Each row of a before or after table is a point. The points were changed in one or more steps. Then noise was added and the rows were shuffled. The steps act on how far a point lies along the listed directions, d1 being the first. Write out the steps. A step turns or swaps two directions, mirrors them in a line or flattens them onto one, adds a multiple of one to another, or multiplies one. Angles are multiples of 10 degrees, from the lower direction toward the higher: turns from -170 to 170, lines from 10 to 170 but not 90. Use the fewest steps. Two steps may share a direction if one is a turn and the other turns, adds or multiplies; they go together, in the order done. Otherwise the lowest direction goes first.
In the rows, zero is written as 100.

Directions:
(1): 153 132  72
(2): 96 60 45
(3): 142  56 130
Before (14 x 3):
0:  29  95  73
1:  94  82 123
2: 116  58 126
3: 108 157 106
4: 106 157 138
5:  73  79  64
6:  55  88  89
7: 130 150 132
8:  45 104  63
9: 153  87 136
10:  56  45 101
11: 117 172 128
12: 115 110 130
13:  61 103 104
After (14 x 3):
0:  84 119 175
1: 140  96  65
2: 111 133 184
3: 121  64  52
4:  66 132  74
5: 168  87  58
6:  91 131 126
7:  94 131  88
8: 158  69  66
9:  44 130 120
10: 113  99 167
11: 107 117 198
12: 121 115  33
13: 138 116  94
Steps: turn d1 and d3 by 160 degrees; multiply d2 by 1.3

Directions:
(1):  92 107  74   5 103  93 136  88
(2): 153 108 105  63 103 109  16  95
(3):  52  98  91  87  82 179  81 143
(4):  71 119  35 114  43  73  70  71
(5): 147 156  49 122 125 139 127 102
(6): 105  77  57 100 125  57  90 180
Before (10 x 8):
0: 118  92  90  99 107  44  97  99
1: 164 101 101 102 156  91  87 122
2:  80 135  95  93  97 145 175  77
3: 107  67 139 126 118  89 105  77
4: 114  91 130 127 119 160 101  87
5:  57  92 118  76 113 116 121 122
6: 119 100 133 122 100 146  64 132
7: 118 140 111  64 100 144  87  64
8: 124 168  45  83  91  91 112  45
9: 135 122  63 142 111  96 134 130
After (10 x 8):
0: 103  91 129 131 119 157 114  91
1: 122  99 132 122 104 143  65 130
2:  53  88 118  81 113 115 122 122
3:  66 137  92 101  98 143 195  77
4: 144 124  62 136 112  98 121 130
5: 128  94  87  92 104  47  85  99
6: 102  64 140 128 118  88 110  80
7: 103 139 105  73  98 144 110  66
8: 173 101 100  93 156  91  73 119
9: 116 166  44  87  92  92 125  44
Steps: add 0.5 times d6 to d2

Directions:
(1):  29 128 139 126 138  88  90 109  49 128 127
(2): 136 107 161  90 109 151 160 100  82  72 136
(3): 122 101  89 161 116  56 108  51 130  89 163
(4):  79  31 154  97 124  61 111  77 113  69  57
(5):  82  58  91 101 101 100  81 181 121  60 152
(6):  60 113 130 121   5  88 129 104 127 106 101
Before (9 x 11):
0: 108 114  35 137  42  73  74 118 154  82 129
1: 119  84  44  72  23 103  88 140 149  93  90
2:  74  93  73  69 110  80  65 131 106 103  48
3:  93 120  88 102  96 116  91 107  94 119 102
4:  75  68  66  85  72 117  89 127 117  75 103
5:  96 102 111  87  86 121 120 117  83  87 117
6: 110 134  84 109 114 119  90 101  85 116 132
7: 114 101  54  99 129  76  84  85 107 108 109
8:  90  85 121  86  64 103  91 113 107  85  69
After, 9 rows:
0: 101 105  64  93  70  81  98  96 125 110  91
1: 132 115  41 131 166  60  67  53  98 120 145
2:  93 103  67 109 137  99  91  47  81 109 100
3: 166 123   7 106 139  93  52  78 118  95  92
4:  99 116 113  96 103 115 120  87  70 100 116
5: 105 129  87  95  63 128  98 113  99 114 111
6:  93  92 115 117 138  82  74  87  87  88 108
7:  90 115  85 104 101 115  89 114  97 113 109
8:  57 114  86 116 137  54  66  96  96 115  86
Steps: mirror d1 and d3 in the line at 140 degrees; add -0.5 times d2 to d6; turn d5 and d6 by -160 degrees

Directions:
(1):  55 104  99 146 135  96 102 118 119 195  67  95  28 102
(2): 110  59   5  52 120 155 124 131 122 109  94 116  99 149
Before:
0:  86  96  85 103 123 117 119 126 112 159  82  94  77 117
1:  74 117 139 133 101  97  92  95 103 147  97  93  71  85
2:  69 109 115 135 125  95 107 100 127 172  73  97  49  98
3:  99 120 143 104  86  65  91  96  76  85 114  97  99  76
4:  98 115 144 131 107  82  83  73  92 106  98 100  93  79
5:  70 132 167 144 101  73  92  97  87 127  93  91  85  67
6:  87 124 172 140  68  67  75  92  85 108 116  81  88  65
7:  79 143 195 166  94  61  68  53  98 109 108  63  83  42
8:  98  95  88 112 108 120 119 108  98 128  92  99  83 119
9: 106 120 166 110  67  71  83  76  85  44 113  92 126  59
10: 111 107 118 109  86  87  83  89  99  99 107 102 109  92
11: 100 116 147 107  74  70  91  83  86  45 122  97 138  76
12: 102 111 154 109  70  65  89  84 101  91 101 109 106  81
13:  82  89  69 107 128 106 124 112 117 135  83 103  85 111
After:
0:  71 125 172 157  81  65  78  97  91 143 105  80  62  64
1:  88 116 148 118  83  70  90  88  91  68 114  96 121  76
2:  92 112 153 119  77  64  90  89 107 115  93 108  90  82
3:  89 116 145 141 116  82  82  79  95 127  92  98  77  79
4: 101  96  90 110 106 119 119 107  97 123  95 100  90 121
5:  88  86  69 101 122 106 125 110 114 121  87 106  95 112
6: 108 106 119 114  90  87  84  90 100 108 103 102 103  93
7:  66 118 139 142 106  95  91  98 105 163  91  91  61  85
8:  57 132 165 160 112  72  92 103  94 157  80  89  62  69
9:  93  96  85  98 117 119 117 124 109 146  85  94  87 119
10:  91 121 166 126  79  70  83  82  90  75 102  91 102  60
11:  57 144 193 191 112  58  69  61 107 157  92  61  45  43
12:  87 123 144 113  94  63  92  99  78 107 107  96  81  77
13:  67 110 116 137 127  95 106 101 127 176  73  96  45  98
Steps: add -0.5 times d2 to d1
